Each point is reached from the start by the listed moves, each made once or not at all, plus a little noise. Say if it took an odd or an even number of moves. Then give how often each move was made.
In the rows, zero is written as 128.

Moves:
(1): [101 196 181 133]
(2): [124 178 142  73]
Start: [ 85 122 120 147]
Points:
[ 80 174 124  95] -> odd (0, 1)
[ 58 187 174 152] -> odd (1, 0)

Moves:
(1): [100 104 106]
(2): [141 189  59]
(3): [174  75 107]
Start: [122 114 137]
Points:
[109 149  48] -> even (1, 1, 0)
[ 93  91 110] -> odd (1, 0, 0)
[172  57 119] -> odd (0, 0, 1)
[137 182  72] -> odd (0, 1, 0)

Moves:
(1): [154 161 156 104 112 130 116 147]
(2): [180 173 135 166 109 124 140 165]
(3): [154 140 153 129 143 132 162 109]
(4): [117  99 133 119 193 105 121 156]
(5): [108 145 102 106 135 152 181 125]
(6): [128  83  49  81 193 126  80 110]
Start: [121 119 105 130 111 137 130  88]
Points:
[153 131   7  96 165 155 147 104] -> odd (0, 1, 0, 0, 1, 1)
[227 163  84  98 155 135 117 101] -> even (1, 1, 1, 0, 0, 1)
[193 153  66  69 233 139 162 126] -> even (1, 1, 1, 1, 1, 1)

Moves:
(1): [ 97 122 105 127 105 105 122 110 152 123 112 116]
(2): [137 127 147 114 105 130 137 130 117 113 145 120]
(3): [135 137 135 112 135 134 129 154 133 143 148 114]
(4): [127 125 106 103 138 132 138  92 108 121 122 132]
(5): [112 133 113 110 164 105 148 109 125 131 119 140]
(6): [123 122 162 169 148 147  90 144 160 149 107 116]
(7): [144 149 132 115 150 130 116 124 121 138 131 147]
(8): [154 144  99  97 161 113 155 104 135 119 143 118]
(9): [128 145 108  98 143 124 140 127 123  99 131 123]
Start: [112 139 112 145 117 140 154 129  88 126 112 170]
Points:
[140 200  92  78 249 127 164 122 116 136 123 159] -> even (0, 0, 1, 0, 1, 1, 1, 1, 1)
[ 93 166 108 140 149 136 111 121 132 123  80 161] -> even (1, 0, 0, 0, 0, 1, 1, 0, 1)
[106 148  61 112 127 102 175  89 119 112 113 148] -> even (1, 0, 0, 0, 0, 0, 0, 1, 0)
[112 158  68  96 135 109 177 114 124 128 130 134] -> odd (1, 0, 1, 0, 0, 0, 0, 1, 0)
[105 163 100 114 122 126 138 135 110 147 119 163] -> odd (1, 0, 1, 0, 0, 0, 1, 0, 0)

Moves:
(1): [147 144 159  95 117 114 144 140 145 137 137 115 144]
(2): [136 127  85 125 164 108 125 130  90 133 125  94 149]
(3): [137 135 148 101 120 145 138 136 125 127 125 151 151]
(4): [165 130 162 120 151  98 141 143 137 167  94 155 135]
(5): [121 137 135 121 144 143 136 127 136 132 142 148 137]
(6): [169 121 128  98 125 102 141 123 131 143 135 153 169]
(7): [177 179 132 128 133 122 117 106 110 117 136  80 167]
(8): [116 126 160 102 105 149  95 125 108 123 160 123 121]
(9): [151 132 148 127 150 144 146 113 116 155 129 135 137]
(10): [123 100 137 121 152 123 120 120 127 125 114 140 109]
(11): [112 112 118 143 134 113 115 120 104 135 109 123 149]
Start: [114 156 103 139 118 121 117 117 133 142 131 156 108]
Points:
[192 215 223  38 142 165 116  88 105 161 178 152 178] -> odd (1, 0, 1, 0, 1, 0, 1, 1, 1, 1, 0)
[187 177 183  99 145 101  75  99 101 166 122 140 127] -> even (0, 0, 0, 1, 0, 0, 1, 1, 0, 1, 0)
[219 196 205  44 206  99 116  96  52 213 124 140 227] -> even (1, 1, 1, 1, 1, 0, 1, 1, 1, 1, 1)
[234 160 135  71 189  79 167 124  91 225 103 205 208] -> odd (0, 1, 1, 1, 0, 1, 0, 0, 1, 0, 0)
[224 187  99  89 218  93 134  68  78 182 143 137 210] -> even (0, 1, 0, 0, 1, 1, 1, 0, 1, 1, 0)
[234 203 173  65 171 103 151  76 129 184 155 159 203] -> even (1, 0, 0, 0, 1, 1, 1, 0, 1, 1, 0)
[199 152 177  80 178  96 164 113 115 233 100 249 220] -> even (0, 0, 1, 1, 1, 1, 0, 0, 1, 0, 1)

Moves:
(1): [110 112 113 137 137 116 130 137 131 115 128 134 115 138 147 111 134]
(2): [139 157 108 117 163 141 127 120 129 108 150 144 113 133 126 122 128]
(3): [104 128 107 132 141 128 125 128 141 145 130 130 109 133 120 139 122]
(4): [109 122 106 140 151 142 120 130 146 115 132 119 149 154 149 120 121]
(5): [128 131 111 137 122 121 115  86 106 113 140 129 130 164 130 131 145]
(6): [108 102 125 138 182 144 135 103 134 127 130 118 112 139 118 106 119]
(7): [128 140 143 128 134 105 129 130 112 131 149 118 121 129 137 149 111]
(8): [146 102 129 129 124 123 110 154 105 110 134 137 150 123  96 154 143]
(9): [ 84 107 125 118 167 116 146 120 137 129 116 159 131 133 158 143 132]
(10): [122 130 146 128 122 134 122 137 132 145 148 159 128 148 114 123 128]
(11): [127 134 127 134 116 144 137 136 113 110 114 126 122 142 127 133 121]
(12): [133 104 102 131 149 138 126 109 128 120 122 134 126 129 154 123  94]
(13): [144 145 123 154 127 119 148 129 124 149 122 135 141 117 133 121 134]
(14): [140 125 117 122 168 177 118 133 143 144 126 130  91 149 157 113 138]
Start: [146  65 136 140 105 148 118 151 135 107 153 152 140 108 132 154 156]
Points:
[ 92  54  59 133 206 177 136 126 143  79 147 207  97 143 173 168 115] -> odd (0, 1, 1, 0, 0, 0, 0, 0, 1, 0, 1, 1, 0, 0)
[105  30  82 125 249 199 122 139 167 101 176 241  75 175 219 116 144] -> even (1, 1, 0, 0, 0, 0, 0, 0, 1, 1, 0, 1, 0, 1)
[187  54  70 180 246 212 114  97  75  69 186 167  95 182 157 153 138] -> odd (0, 1, 0, 0, 1, 1, 1, 1, 0, 0, 1, 1, 1, 1)

Moves:
(1): [132 125 134 133 147 140 127 118 126 127 146 115 130 135 113 128 119 121
 119 135]
(2): [128 140 138 148 134 134 111 128 130 134 128 116 128 137 142 117 120 112
 142 132]
(3): [139 136 144 106 122 112 106 122 128 158 131 129 111 124 130 122 142 112
 151 119]
(4): [127 127 144 147 138 141 121 124 140 114 137 139 119 123 120 121 132 121
 115 132]
(5): [114 113 109 143 115 121  98 103 113 138 122 143 135 118 145 149 143 125
 138 154]
(6): [108 118 115 132 118 146 112 117 135 140 128 127 132 131 131 129 112 126
 125 139]
(7): [108 137 121 112 119 137 135 124 131 110 109 148 128 138 128 138 125 159
 116 127]
(8): [140 124 130 121 126 140 122 153 119 153 135 128 128 124 120 118 136 132
 110 131]
(9): [130 130 107 140 134 123 122 122 135 125 122 123 128 146 106 130  98 142
 118 136]
(10): [160 109 151 136 152 120 115 115 132 157 138 108 147 127 128  99 115 141
 133 113]
(11): [134 125 130 127 138 135 130 140 136 124 132 128 135 137 113 138 124 131
 119 113]
(12): [141 119 134 141 116 143 147 121 142 151 118 128 114 138 147 132 117 139
 140 148]
(13): [121 120 120 128 123 127 126 133 116 104 119 150 105 124 127 136 146 120
 113 114]
(14): [143 133 121  98 117 137 131 129 127 131 129 146 124 105 150 119 141 162
 148 124]
(15): [146 146 122 115 124 114 122 121 130 137 134 126 116 114 140 132 139 131
 136 107]
(16): [124 148 121 145 146 130 143 143 133 102 123 109 122 112 105 124 132 121
 127  93]
(17): [145 163 109 144 108 114 121  97  94 111 111 118 133 114 119 127  82  99
 133 130]
(18): [109 124 114 111 129 132 121 122 116 132 115 165 134 146 123 116 157 116
 111 126]
(19): [146 147 126 131 119 108 154 149 107 135 130 139 104 106 141 131 117 128
 145  97]
(20): [132 131 119 141 107 143 164 139 135 111 131 124 138 138 123 139 108 173
 128 115]
Start: [135 116 129 116 131 113 134 133 136 147 110 124 124 142 127 136 168 122
 118 118]
Points:
[148 216  75 187 119  83 111  93  94 101  74 133  86 100 118 153 106 107
 137  74] -> odd (0, 1, 0, 1, 1, 0, 1, 0, 1, 0, 0, 0, 0, 0, 1, 1, 1, 0, 1, 0)
[162 160  89 162 107 123 180 133 106  88  81 122 117 118  88 144  79 168
 104   7] -> odd (0, 0, 0, 0, 0, 1, 1, 0, 0, 1, 1, 0, 1, 0, 0, 1, 1, 0, 1, 1)
[132 171  78  87 130 160 121 124 162 139 101 144 115 171  94 132 147 187
 122  49] -> even (1, 1, 1, 0, 0, 1, 1, 0, 1, 0, 1, 0, 0, 1, 1, 1, 0, 1, 0, 1)
[123 114  89 148 149 190 102 128 134 128  79 196  89 160  97 136 197 160
  71 118] -> odd (1, 1, 0, 1, 1, 0, 1, 1, 1, 0, 1, 1, 1, 1, 0, 1, 0, 1, 0, 0)
